Each row is a point. Each copy is the shape, with its points in the same order, turned, moved and blurred by noise. Say if it was mirrored as well.
In the rows, zero is written as 128.

Shape (7 x 3):
[[145  94 148]
 [118 155 127]
 [100 115 104]
 [186 115  99]
 [122 157 117]
 [132 162 145]
 [114  74 101]]
Copy 1:
[[133  90 145]
 [123 151 132]
 [ 94 114 104]
 [178 106 107]
 [122 150 121]
 [132 152 156]
 [102  77  98]]
Copy 1 is: only turned
Copy 2 (7 x 3):
[[174 119  95]
 [128 134 150]
 [109 124 107]
 [163  66 123]
 [123 121 151]
 [149 139 162]
 [126 111  63]]
Copy 2 is: mirrored

Shape (8 x 4):
[[134 137 131 144]
 [120 117  70 111]
 [131 166 110 119]
 [179 127 165 106]
 [ 75 147  78 100]
 [154 128 122 118]
 [164 123 129 120]
 [147 129 161 118]]
Copy 1 (8 x 4):
[[111 144 151 117]
 [133 151  88 139]
 [130 173 131  97]
 [155 107 169  84]
 [141 202 106 162]
 [137 130 133 102]
 [132 121 137 103]
 [141 128 175 109]]
Copy 1 is: mirrored
Copy 2, 8 rows:
[[136 124 132 152]
 [147 134  98  87]
 [148 156 146 123]
 [172  92 179 157]
 [114 164 125  70]
 [160 122 136 135]
 [167 107 138 143]
 [133 101 167 150]]
Copy 2 is: only turned
Copy 3:
[[130 133 146 157]
 [160 136  93 114]
 [155 163 148 131]
 [161  91 186 154]
 [133 169 107  80]
 [159 118 144 144]
 [160 107 150 150]
 [135 106 176 142]]
Copy 3 is: only turned
Copy 4, 8 rows:
[[135 118 116 141]
 [147  87  94  78]
 [138 145 104 110]
 [184 132 156 153]
 [103 110 103  56]
 [168 117 120 126]
 [171 115 124 135]
 [152 124 153 144]]
Copy 4 is: only turned

Shape (8 x 4):
[[127 151 103 122]
 [115 161  59 121]
 [155 101 156 145]
 [113 137 148 157]
 [158 118 166 143]
 [111 136 101  88]
 [140  81 167 144]
 [144 131 153 114]]
Copy 1, 8 rows:
[[115 141 127 110]
 [ 84 144  89 108]
 [168 136 161 143]
 [119 112 163 146]
 [168 136 178 134]
 [117 111 110  74]
 [187 102 161 147]
 [154 133 166 106]]
Copy 1 is: only turned
Copy 2:
[[126 161 108 115]
 [119 175  65 116]
 [159 112 162 127]
 [130 160 162 141]
 [157 120 173 113]
 [102 132  97 107]
 [159  94 164 149]
 [129 115 152 103]]
Copy 2 is: only turned
Copy 3 (8 x 4):
[[148 148  99 138]
 [169 157  57 138]
 [115  91 144 145]
 [ 99 141 128 156]
 [122 102 156 146]
 [142 150  94  96]
 [ 92  84 143 130]
 [136 126 153 124]]
Copy 3 is: only turned
Copy 4:
[[103 146 121 144]
 [ 66 143  97 164]
 [163 105 142 123]
 [139 127 157 164]
 [173 130 138 120]
 [ 75 155 126 118]
 [157  96 163 111]
 [139 149 142 115]]
Copy 4 is: only turned

Shape, 11 rows:
[[130 106 136 151 128 151]
 [124 117 132 154 125  87]
 [ 98 170 177 110 166 130]
 [109 125 112 162 157 115]
 [ 86 135 116 162 126 129]
 [123 102 140 148 133 132]
 [108 137 173 122 190 129]
 [ 78  95 118 162 109 127]
 [127 121 134 110 140 200]
 [156 101 138  96 140 152]
 [103 147 166  89 191 112]]
Copy 1:
[[113 132 132 145 145 164]
 [118 101 138 149 164 102]
 [123 201 139 126 136  91]
 [104 128 107 140 174 124]
 [ 81 126 102 163 150 118]
 [119 126 127 154 149 143]
 [145 199 126 132 176 108]
 [ 98 117  96 185 145 128]
 [116 173 112 123 109 180]
 [155 135 136 113 116 159]
 [166 193 117 116 153  89]]
Copy 1 is: mirrored
Copy 2 (11 x 6):
[[140 121 147 139 114 133]
 [ 91 138 134 131 123 101]
 [145 185 153  89 169 147]
 [101 137 124 149 146 140]
 [104 152 116 136 114 157]
 [123 125 155 135 115 127]
 [135 157 171 111 181 145]
 [ 90 125 134 133  89 159]
 [189 112 144 119 126 168]
 [165  96 152 103 139 115]
 [129 154 158  79 195 141]]
Copy 2 is: only turned
Copy 3:
[[135 132 130 168 109 153]
 [113  90 130 176 107 115]
 [ 99 147 170 115 152 105]
 [107 113 105 178 150 125]
 [ 89 132 101 163 114 125]
 [122 110 136 167 112 148]
 [107 123 181 138 170 140]
 [ 85 110 109 170  85 152]
 [148 159 130 119 130 180]
 [175 111 148 128 128 161]
 [109 102 172 108 174 111]]
Copy 3 is: only turned
Copy 4:
[[105 142 126 136 120  97]
 [122 102 160 159 131 128]
 [106 144 163  77 157 158]
 [116 128 128 162 156 136]
 [104 143 131 159 125 155]
 [102 126 137 141 131 106]
 [ 96 134 155  91 182 130]
 [ 76 125 127 173 108 136]
 [103 161  83  88 117 108]
 [118 110 105  90 128  88]
 [104 109 150  74 184 155]]
Copy 4 is: mirrored

Shape:
[[138 129 136 142  94 146 143 124]
 [128 149 130 134 135  81 123 119]
 [149 148 123 131 156 149 114 107]
 [136 139 120 126 140 127 143 137]
 [140 153 141 131 155 126 128 125]
 [144 110 142 119 163 138 136 134]
 [135 111 154 146 102 118 108 111]
 [111 127 131 146 147 138 139  94]
 [145 123 110 151 151 124 114 117]
 [  7 143 120 126 143 147 110 131]
 [136 130 118  81 154 114 135 124]]
Copy 1:
[[164 117 120 133 147 106 107 114]
 [125 139 142 142 101 121 151 109]
 [145 140 135 123 150 166 139 118]
 [132 138 129 127 145 119 148 135]
 [140 143 149 129 137 142 139 132]
 [120 106 143 124 157 144 138 151]
 [141 102 129 145 116 129  99 104]
 [117 135 151 132 161 131 119  99]
 [125 126 118 150 139 154 143 111]
 [ 54 198 121  83 143 106  71 111]
 [119 119 136  89 134 132 166 131]]
Copy 1 is: mirrored
Copy 2 (11 x 8):
[[122 121 132 152  92 133 146 142]
 [135 135 134 109 128  86 140 113]
 [132 152 142 152 155 143 150 129]
 [112 134 144 133 138 110 153 151]
 [136 151 153 141 146 109 151 141]
 [127 113 166 138 160 131 131 156]
 [143 114 130 141 105 124 105 122]
 [ 97 125 151 157 137 125 135 115]
 [125 131 113 146 159 118 137 131]
 [ 19 182 158 132 115 102  85 132]
 [112 126 162  87 158 131 148 144]]
Copy 2 is: only turned

Shape:
[[173 156  94 123 135 119  99  97 124]
 [159 132  92 103 112  95  94  83 140]
 [ 87 107 139 166 112 143 123  81 144]
 [114 146 114  98 126 103 176 127 175]
 [135 110 100 100 145 181 136 136 154]
 [123 109 111 166 101 121 115 102 105]
 [117 124 181 123 112 130 130 135 131]
 [108 155 129 100 114 101 104 123 106]
 [ 85  96 118 134 178 141 150  97 141]
 [ 92 135 102 154 144 110 104  97 148]
 [126 137 147 139  95 128 158 175 128]
 [ 60 106 141 148 142  76 143 131 170]]
Copy 1, 12 rows:
[[155 128 151 100 154 125  80  99 145]
 [159  94 156 117 159 112  94 100 148]
 [116 130 170 182 138 156 165  80 132]
 [151 149 114 138 119  65 152 103 126]
 [134 145 121  91 124 140 165 118 176]
 [138 123 147 162 143 169 117 109 124]
 [108 142 168 132 137 120 164 140  96]
 [116 112 145 109 120 112 108 105  94]
 [ 88 140 107 153 152 133 174  75 156]
 [111 126 148 167 126 128 115  73 152]
 [137 169 135 138 102 125 146 161  95]
 [ 84 132 124 206 115  88 158 106 125]]
Copy 1 is: only turned
Copy 2:
[[159 143 104  86 133  96 142 107 129]
 [131 123  82  67 129  98 146 133 135]
 [104  71 120 140  95 135 103 108 148]
 [ 77 142 125 128 145 151 178 135 150]
 [144 116 135 103 144 195 144 109 119]
 [133 114 102 127  70 117 110 127 127]
 [ 86 128 163 115 115 137  93 141 134]
 [103 158  94 112 136 119  97 147 135]
 [116  70 122 166 147 150 136 121 108]
 [132  97  92 150 130 118 127 129 161]
 [100 171 158 131  89 160 122 144 141]
 [ 81  89 125 173 124 134 136 184 163]]
Copy 2 is: only turned
Copy 3, 12 rows:
[[132 162 136 107 110 114  88 116  93]
 [132 131 126  93  75 125  88 120  98]
 [133  68 114 163 126 135 119  97 134]
 [115 116 113  58 139 148 144 106 152]
 [170 147 137 114 143 174  98 115 168]
 [137  96 104 149 125 103 106 141 116]
 [133  90 171 119 131 123 155 131 145]
 [100 109 151 103 123 139 116 150 100]
 [158  76 115 115 177 159 100  89 126]
 [105  94 114 126 143 125  80 101 116]
 [119 122 140 115 154 109 158 159 172]
 [102  34 119  87 164 122 115 104 156]]
Copy 3 is: only turned
Copy 4, 12 rows:
[[165 162  87 131 157  92 122 128 155]
 [149 133  69 113 158  82 106 111 155]
 [143 100 149 127 160 124 125  47 140]
 [152  92 108  78 131  94 181 124 126]
 [165 104 129  97 144 168 135 145 157]
 [148 137 116 130 137 123 103  58 126]
 [145  79 142 158 125 112 136 115 116]
 [102 123  98 148 135 102 137 123 120]
 [139 109 164  87 195 139 139 104 117]
 [116 135 138 109 169 100 138  80 152]
 [157 108 138 136  75 119 160 109 107]
 [102  90 168  81 138  76 149  83 107]]
Copy 4 is: mirrored

Shape:
[[147 152 137 121 133 136 105 116 138 148 117]
 [127 109 121 120 147 138 115 184 129  84 103]
 [101 150 144 133 157 121 121 101 113 149 185]
 [149 121 130 128 116 107 105 148 117 150 103]
 [122 111 145 114 112 105 136 105 143 106 121]
 [  7 124 138 162 129 143 101 158 117 118 133]
 [120 125 123 138 114 112 151 109 108 122 106]
 [154 154 138 125 108 149  97 128 117 135 122]
 [134 123 149 139 113 122 164 137 121 140 138]
 [134 170 138 114 124 101 114 113 170 127 123]
 [153 117 145 132 131 137 125 102 138 149 119]
 [123 110 100 120 113 119 155 120 133 146 163]
 [157 115 139 210 125 107 129  99 129 103 117]
 [139 133 144 127 126 110 113 116 132 125 170]]
Copy 1 (14 x 11):
[[152 153 130 139 130 144 157 125 132 158  98]
 [103 127 162 158 129 111 157 157 112  96  70]
 [148 130 138 116 154 181  93 118 103 144 133]
 [129 123 145 132 134 109 166 140 128 174  94]
 [115 125 142 135 112 110 131 104 152 127 120]
 [ 47  96 129 147 115 189  97 121  73 135  68]
 [120 102 111 119 118 112 150 115 121 131 123]
 [146 158 122 136 110 126 148 150 124 161  98]
 [135  93 136 114 118 140 144 147 142 133 119]
 [146 154 123 143 147 130 119 104 166 146  89]
 [150 132 146 146 117 143 162 117 140 148 127]
 [113 116 125 127 148 139 138 151 148 130 158]
 [173  71 119 188 107 105 135 108 113 136 115]
 [148 130 150 138 134 136  99 136 135 146 128]]
Copy 1 is: mirrored
Copy 2:
[[162 142 121 107 129 148 110 107 153 121 140]
 [140 115 155 138 130 127 111 174 108 104  94]
 [104 145  96 126 168 120  92 125 166 123 185]
 [182 124 123 144 116 118 112 121 125 139 134]
 [123 129 101  99 114 116 118 109  93 124 134]
 [ 68 114 128 136 103 124  48 195 142 169 146]
 [123 151 101 149 115 122 120 112 107 147 123]
 [168 144 132 126 113 157 106 112 138 114 150]
 [130 123 105 145 131 142 144 124 118 148 159]
 [141 118 109 100 103 117 127  98 163 101 134]
 [168 140  97 107 149 147 118 109 129 142 137]
 [112  98 102 154 151 134 119  92 112 136 154]
 [158 146  32 144 102 143 124 145 113 118 125]
 [138 117  92 126 134 124 106 117 131  97 175]]
Copy 2 is: mirrored

Shape (15 x 12):
[[151 111 103 156  98 150 122 115 140 113 163  79]
 [111 133 148 137 140 142 150 167 149 139 167 131]
 [127 109 129 114 103  71 108 121 106 152 109 122]
 [106 109 115 108 126 156 156  93 143 136 119 113]
 [186 132 102 142 156 132 135 118 141 116 184 134]
 [122 167 145 110 108 162 131 104 145  60 161 143]
 [132 115 106 122 115 155 104 145 115 125 124 152]
 [107 149  99 109 107 136 116 157 135 135 106  71]
 [106 114 113 105  94 132 230 123  56 132 129 147]
 [116 205 155 177 107 165 109 124 117  93 117 148]
 [111 110 103 161 107 164 104 105 118 150 145 148]
 [100 133 100 116  92 101 120 102 154 124 118 142]
 [170 114 126 124 112 149 147 142 149 144 115 154]
 [102 113 134 194 119 133 142 101 132  77 124 135]
 [107 119 113 173  95  65 105  94 132 150 106 130]]
Copy 1:
[[138 118 115 157 139 107 114 117 136 167 166  54]
 [103 141 152 146 115 131 129 139 143 155 167 141]
 [136 126  74 126 109 104 161 116 128 138  87 120]
 [127 153 141 131 125 145 138 115 145 130 129  62]
 [141  87 166 165 144 103 118 100 137 154 161 107]
 [138 102 170  92 111 122  68 154 160 124 161  79]
 [ 90  97 116 136 146 150 124 133 113 128 130 108]
 [126 159  78 125 170 132 124 158 143 152 133 100]
 [119 131 154  87 113 116 226 172  88 108 136  76]
 [160 115 102 111 120 144  63 148 119  93 197 131]
 [104 118 114 129 119 153 110  87  88 134 154  90]
 [131 116  96  85 113 148 129 109 154 140 116  94]
 [136  93 137 166 116 171 151 132 139 140 134 107]
 [120 117 108 122  89 114 114  98 150  82 195  68]
 [149 123  58 106  96 124 144  71 142 126 130 114]]
Copy 1 is: only turned
Copy 2 (15 x 12):
[[112 119 125  76 116  96 123  82 155 120 150 125]
 [ 98 116 116 135 130 142 129 135 158 172 110 132]
 [151 121 158 143 122  84 114 159 103 101 137 150]
 [165 107 136  96 109 159 137 111 126 124 117 135]
 [122 142  64 127 114 107 129  88 168 130 145 160]
 [104 189 116  74 148 166 136 120 154 114 117 157]
 [ 98 126 121 134 128 133 124 101  92 108 123 148]
 [119 123 139  88 102 128  81 138  92 143 140 108]
 [129  88 118 129  99 179 198 182 126  79 158 114]
 [ 82 221 138 113 122 134 155 114 119 128  98  99]
 [114 118 137 114 126 106 172  84  97 130 109 143]
 [135 137 147  91  98 116 129 145 107 115 103 175]
 [119 110 100 143 110 131 113 110 136  92  91 130]
 [104 161 180 117  89 134 169  93 161 118 128 146]
 [141 141 182 125  81  56 148 139 111 119 113 155]]
Copy 2 is: mirrored

Shape:
[[106 166 109 112 141 150 121 164 148 127 134 112]
 [141 129 177 174 121 182 181 122 110  83 108 159]
 [139 108 151 103  68 152  92 129 125 120 115 133]
 [ 98 145 127 132 133 148 130  97 133  96 105 150]
 [155 124 100 134 109 137 119 127 139 134 115 110]
 [128 143 134 134 174 133 137  87 132 104 172 114]
 [114 135 144 113 144 139 127 141 106 151 118 109]
 [136 135 133 137 132 156 112 144 147 118 127  96]
 [165 139 133 120 148 125 153 119 135 111 122 155]
 [ 98 111 112 109 183 126 143 129 117 188 168 161]
 [109 150 141  93 155 128  87 108 135 142 118 150]
 [106  92 139  74 150 179 122 146 140 126 102 167]
 [137 133 192 159 130  93 100 137 124 135 108 136]
 [113 135 177 131 100 140 136 118 133 198 185 141]
 [155 136 127 110 164 153 136 117 107 177 114 185]
 [168 133 121 104 115 175 214  94 122 156 144 190]
 [108 118 179 110 126 130 150 127 145 115 154  83]
 [124 180 124 100 122 145 132 148 100 147 165 171]]
Copy 1 (18 x 12):
[[116 135 102 130 102 146  94 161 151 118 156 121]
 [149  94 142 170 104 178 155 106 183 158  92 177]
 [177 106 157  86 115 132 102 120 171 131 120  99]
 [125 117 105 107 109 152 149 108 159 153 145 143]
 [150 116 114 124 120 122  95 124 119 123 113 121]
 [127 114 122 153 149 141 122 115 127 151 190 158]
 [148 137 137 113 134 156 112 171 133 136 137 141]
 [136 100 127 132 117 156  96 132 132 112 140 124]
 [137 123 119 133 142 116 113 116 157 139 121 183]
 [107 117 132 119 148  98 123 206 124 186 158 160]
 [129 130 124  63 128 139 102 139 148 151 165 156]
 [140  81 112  80 125 133 136 191 187 129 127 149]
 [110 137 194  98 136 159  92 109 132 142 112 159]
 [137 121 171 134 152 142  75 160 161 217 140 108]
 [154 111 117 102 124 112 105 168 140 184 113 200]
 [182 115  91 169 149 100 125 147 192 211 100 171]
 [136 125 153 150 178 171 118 141 161 128 158 106]
 [148 154 133 128  89 111  92 160 173 179 156 157]]
Copy 1 is: only turned
Copy 2 (18 x 12):
[[125 134  99 113 132 157 100 122 104 147 128 140]
 [157 104 160 127 154 136 152 147 103  97  38  84]
 [153 125 151  82  89 115 140 146 118  87 131 145]
 [130 143 138 152 126 137 134 105  96 103  82 143]
 [131 119 122 106 131 104 137 100 135 119 139 121]
 [128 117 163 169 176 164 144 108 107 134 137 137]
 [113 132 146 120 118 129 118 118  81 148 136 102]
 [135 112 139 104 134 131 113 112 123 147 122 133]
 [106 115 129 141 169 110 148 145 112 101 115 118]
 [115 117 104 202 113 143 152 134  79 147 167  98]
 [121 152 140 156 117 118 120 132  81 125 137 165]
 [111  81 110 134  80 117 132 140  58 111 112 151]
 [119 156 187 137 118  99 129 174 137 144 113 118]
 [171 156 138 134 116 152 191 174  96 160 156 117]
 [137 124 108 162 139  77 149 145  64 120 138  98]
 [149 116  81 139 170 124 215 145  72  83 121  83]
 [102 112 178 106 122 183 164 133 109 149 130 136]
 [153 160  93 135 144 153 120 166  78 105 153 104]]
Copy 2 is: only turned
